Every row gives one point. The points of each table are mixes of a few directions, plus a little noise. Count the directions of each table, and those that both share. Where both have some left over, give the other angles between the two spaces (their principal angles), to ten degrees, smallest first.

First (5 x 3):
[[  4   3  15]
 [ -4  -4 -16]
 [ 14  12  49]
 [-15 -15 -60]
 [  3   3  15]]
Second:
[[  0  22  28]
 [  0 -21 -27]
 [  1 -30 -37]
 [ -1  44  54]
 [  0 -18 -22]
 [  0  -3  -4]
 [  0   6   7]]
Directions: first 1, second 1, shared 0; angles 30

First:
[[-40 -14  26  26   8 -19]
 [ 28  10 -19 -21  -5  13]
 [ 28  10 -18 -19  -7  13]
 [ -9  -3   6   7   1  -5]
 [ 38  15 -26 -27  -8  17]
 [ 28   8 -18 -19  -6  13]
 [ -4  -1   3   2   2  -1]
 [-25  -9  16  16   6 -10]
 [-46 -18  31  31  10 -21]]
Second:
[[-18  -7  26  13  11 -17]
 [ 46  16 -25 -32  -7  18]
 [  7   2  -2  -4   1   1]
 [-60 -17   1  38  -6  -5]
 [ 10   4 -12  -7  -5   8]
 [ 15   2  11  -9   8  -6]]
Directions: first 1, second 2, shared 1

First:
[[  7  24   3   0 -21 -12   4 -25  -1]
 [-30 -28   6  -9  21   7 -45  30   3]
 [ 18   2  25   1 -15  -4  10 -18 -21]
 [  6  -5  -3  -8 -20  -4 -11  -8   5]
 [-10  10   1  -3  -6  -7 -17  -7   3]
 [ 26   9  17  12   3   3  45 -11 -23]
 [-10 -45  -9  -9  14  15 -24  34  10]
 [ -6  33 -40  16  24   3  40   5  23]]
Second, 8 rows:
[[ -7  -9   1   0  11   5  -6  11   0]
 [ 10  47   7   7 -22 -17  20 -40  -7]
 [-17   4  15  12  12  37   7 -34   3]
 [ 10 -41 -14 -11  -3   7  -9  26  10]
 [-21  60  22  15  15 -17   7 -24 -17]
 [ 22   0 -12  -8 -23 -21   4   5   1]
 [  5 -20 -10  -8   2 -11 -10  31   1]
 [ -2 -40  -8  -7   9  17 -12  24   8]]
Directions: first 4, second 3, shared 2; angles 80

First (10 x 12):
[[-12 -22  -5  -1 -18  25 -11 -26  -7   9  -1 -28]
 [ -1  -6  10  -5 -10   4   6   5  -8 -19   5  -8]
 [ -1 -10  -9   1   8   1   2  -4 -10 -19  -4  -1]
 [  2 -10 -29 -14  17 -12  -4 -35 -10  20 -11 -32]
 [ -5  16   8  15  -4  -1   0  24  19  17   1  24]
 [ 18  20   7 -24  15 -14  19  13  13  10   2  -1]
 [ -7   8  17   7 -16   0  11  30   7   1   7   5]
 [  9  11  15  -2  -4  23 -10  -2  23  10   3  24]
 [ -3  -8 -15  13   4 -42 -19 -22 -35 -12  -1  -4]
 [  0   0   0   9   6  14   5  16   9 -16  -2  22]]
Second (8 x 12):
[[ 33  39  11  -5  31 -42 -20  -4   6  -7   4  60]
 [  5   6   2   0   4  -7  -4   0   2  -1   1  10]
 [ -4  -4  -1   0  -3   5   2   0  -1   0   1  -7]
 [ -7  -7  -2   1  -6   8   4   1  -1   1  -1 -11]
 [-17 -20  -5   2 -16  22  10   2  -4   4  -3 -31]
 [  4   4   2  -1   4  -4  -2   0   0  -2   1   7]
 [ 10  12   4  -3  10 -15  -7  -1   3  -2   1  20]
 [-27 -30  -9   3 -25  34  15   2  -5   5  -3 -47]]
Directions: first 6, second 1, shared 1

First (8 x 18):
[[ 33 -22  27  -5  -1  26  19  21   1 -18  -7  36  15  -7  10  -4 -18 -13]
 [ 51 -33  38 -12  -4  37  28  29  -2 -27  -9  52  17 -13   9 -11 -21 -20]
 [-35  24 -43   1  -2 -47 -31 -45 -11  16  22 -55 -30  -2 -29  -8  37  26]
 [-46  25 -26  19   8 -25 -21 -15  11  24   2 -35   1  16  11  21   3  12]
 [-28  18 -22   6   1 -21 -16 -17   0  15   6 -30 -11   6  -8   4  14  11]
 [ 19 -23   7  10   3  -5  -1  -7   6 -19  12  18  24 -10  20   6 -19   7]
 [ 35 -13  36 -21  -6  47  32  39  -6 -11 -23  41  -1  -2  -6 -15  -8 -27]
 [-31  25 -17   3   1 -11 -11  -6   1  21  -4 -28 -14  13  -8   6  14   4]]
Second (11 x 18):
[[ 33  11  -9  -8  29   4  -8 -41 -18  29  21  10 -18   1 -35 -11  38 -52]
 [ 26  -1  30 -13 -23  25  14  45  -6 -27 -16  -8   3 -20  16  -7 -21  38]
 [-47  -7 -17  -7  33  26   0 -42 -18  36  30   7 -29  11 -28 -10  28   4]
 [-29  -1 -14   5  35  20 -10 -42 -15  35  34  -4 -12   7 -11   1  20   7]
 [-25 -11  16 -21 -34  24  35  48  -3 -18 -25  13 -17   6 -18 -24  -5  13]
 [  6   0   9   1 -21  -6   4  28   5 -22 -21  -6   8  -1   3  -5 -14   5]
 [-21 -11   9 -11 -14  15   6  22  -7 -22 -21  -8 -13  -1 -14 -17  -5  25]
 [-38  -6  11   3 -19  20  23  43   4  -7  -7  -1   7   9  15  -2 -22  40]
 [ 44  25  -9  29  11 -35 -10 -15  18  20  21   5  35   4  30  31  -5 -42]
 [  7   6  -7  25   2 -33 -27  -2  12 -20 -13 -24  24   4   8   8 -12  -7]
 [ 44  -6 -19  -2   2 -60 -26 -50  28  -7  -3  13   8 -17  32  40  -6 -35]]
Directions: first 3, second 6, shared 1; angles 40, 50

First (8 x 24):
[[ -3 -23  13  35   7  -8  12  24 -24  18  -3  -3 -33 -12  22 -16  23   1
  -22  -3   4  -6 -49  -6]
 [  3  -6   3  16  12 -11  -3  -4   1   7 -11  -2   1  19  -9   9 -13  -3
  -18  -5  10   3 -16  -7]
 [  8  31   1 -33 -16  -3 -10 -10  14 -15   2  11   4   3  -6   7  -2 -16
   33 -22  -7  16  19   9]
 [ -1 -22 -10  29  23 -10  13  10  -8  12  -5 -13  11  17 -13  13 -25  19
  -39  10  12  -6 -22  -6]
 [-16   1  -3 -31 -30  44  -2  -4  -3 -14  31   5  -2 -57  32 -36  43   9
   38  36 -27 -24  57  10]
 [  1 -10  -9  23   7 -19  30  44 -26   7   5  -7 -18  -4   5   7   0  11
  -22 -15   2   6 -50   8]
 [  1   4   1 -11   2   9 -16 -25  15  -2  -4   2  16  11  -9   2 -11  -3
    5  10   2  -2  27  -5]
 [  7  28   4 -31  -6  -3 -27 -38  29 -11 -11  11  20  26 -20  13 -18 -18
   25 -13   2  12  35  -4]]
Second, 9 rows:
[[  7 -16 -26   7 -26   1  -3  15  11  -7  38  12  11 -21   5   8 -18   2
   -1   3  -4  18 -18 -19]
 [-22  21  30 -11  47  -2  33  29 -27   1  -9 -25 -10  20  23   3  43   6
   12  -8   7   3 -40  23]
 [ 22 -30 -40  17 -56   0 -28  -4  29  -5  42  30  13 -32  -6   5 -41  -8
   -9   5  -7  19  -2 -38]
 [  4   2   7   1  -1   0 -12 -23   3   5 -23   2  -4   7 -11  -7  -4  -5
   -4   0   0 -12  26   2]
 [  3   0 -28 -13 -11   7   5  -3   2  -9   5  -3  18 -12 -21   4 -28  20
   -4  13 -10 -15  47  15]
 [ 10 -10 -16   4 -21   1 -13  -9  11  -1   8  10   5 -10  -9   0 -19  -1
   -5   4  -3   0  15 -10]
 [ -7  10  37   5  25  -6  -1  -6  -9  11 -26  -5 -20  22  14  -8  33 -16
    5 -12  10   1 -25   1]
 [ -6  18  58   6  35  -9 -12 -30 -10  18 -60  -7 -31  37   7 -18  41 -24
    2 -15  14 -13  -6   6]
 [-10   4 -24 -16   6   6  30  32 -11 -13  26 -14  18 -11   0  13  -8  26
    4   9  -8   1   3  19]]
Directions: first 4, second 3, shared 1; angles 40, 90

First:
[[-17  -8  -7  -6 -50  14 -16 -30 -26  -9  -4  -1   7   3 -24  21  -9 -18
    0   6  12   7  16 -16 -34 -17  25 -28 -28  19  25  -9]
 [ 13  -3 -23  10  20 -10  14   8  17  15   5  -7 -15  19  16 -15  24  13
   12 -15  -1 -11  -6   5 -13  34 -22  24   7  10 -23  28]
 [  8   3 -10  25  27  -8  25  31  18   8   4 -14 -18 -29  26  -3  17  17
   12  -5   9  -2 -22   9  26  14 -16  12  19 -12 -29   1]
 [ -5  11  31 -14   5   6  -6   6  -8  -9  -6   7  14 -20  -9   6 -26  -5
  -15  15  -4   9  -2  -1  27 -30  13 -12  13 -19  14 -28]
 [  9   7  23 -20  10 -11 -24  -5   3  -8  11   9  14   2   6 -16 -13   3
  -10  15 -15  -6  -1  10  25 -14  -1  -1   2 -17   5  -5]
 [ -6   7  27 -20  11  12  -1   1  -7  -6 -19  16  18   8 -24   4 -25 -13
  -17   2 -16   9  10  -4   6 -18   8   0  12  -9  22 -16]
 [  6 -18 -19  31  18  -6   7   8  23  -4   4   8  -9  12  19  -8  29  -4
   10 -27 -16 -13  -2  25   5  35 -25  31 -16  -3 -15  26]
 [ -7   1 -23  -8 -40   3   2 -20 -21  12   4 -22  -9   2 -11  12   2   5
   10   9  28   5   4 -28 -45  -2  18 -24  -8  31   4   3]]
Second (10 x 32):
[[ 14 -19 -12 -11  -5  31  -1 -14 -15  14   2   3  32  43  -2   3   1   9
    3 -15 -11   2  20   6 -18   0   2  31 -28 -13 -17   9]
 [ -6  11  15  24   6   1  18  22  -1  -2  -9   8   2 -41 -24   9 -13  -1
   25   5 -13   5  -9  -2   9   2   3  -4  24  18  24 -10]
 [  4  -7   3   1  -9 -23  -5 -14  11 -22  11  -9 -10  -6  19  -3   3 -10
  -10   5  10  -5  -6   0   9  -1 -10 -14   1  -1 -18   1]
 [ -2 -16  14   3 -29 -24  -6 -26  13 -34  15 -12  -7  -4  29  -2  -4 -19
  -17   8   7  -2  -3   2   5  -3 -11 -21 -10 -11 -25  -2]
 [ 29   1 -15  12  29  14  17  17 -12  13  -4   9  26  -5 -28   9   4  16
   39 -12  -8  -6   1   2   9   4  -6  32  19  27   2   6]
 [-20  41 -13 -18  34 -35 -17  28  17  15  -9  -2 -60 -21   5 -19  21   6
  -25  13  30  -7 -23 -13  14   1   7 -33  32  10  31  -1]
 [ 11  25 -41 -29  52  21 -10  28 -13  54 -15  10  -6  35 -21 -10  25  32
    2 -14  12  -7   4  -6  -7   4  12  29   8  10  21  14]
 [ 12 -22  11  15 -20   2  10 -18  -2 -22  10  -3  24  -3   5   9 -10  -9
   13  -2 -10   1   5   6   2   0 -10   7  -9   0 -22  -1]
 [-27  -4  19  -1 -29  24  -1  -6  -6   5  -7   4   7   9   0   2 -18  -6
  -13   2 -18  15  12   2 -21  -2  15  -6 -25 -25  12  -8]
 [-15  -9  19   4 -29 -12  -4 -17   9 -23   7  -7  -8  -7  19  -1  -9 -16
  -17   9  -1   4  -1   1  -2  -3  -1 -22 -12 -15  -9  -6]]
Directions: first 5, second 4, shared 0; angles 40, 50, 50, 70
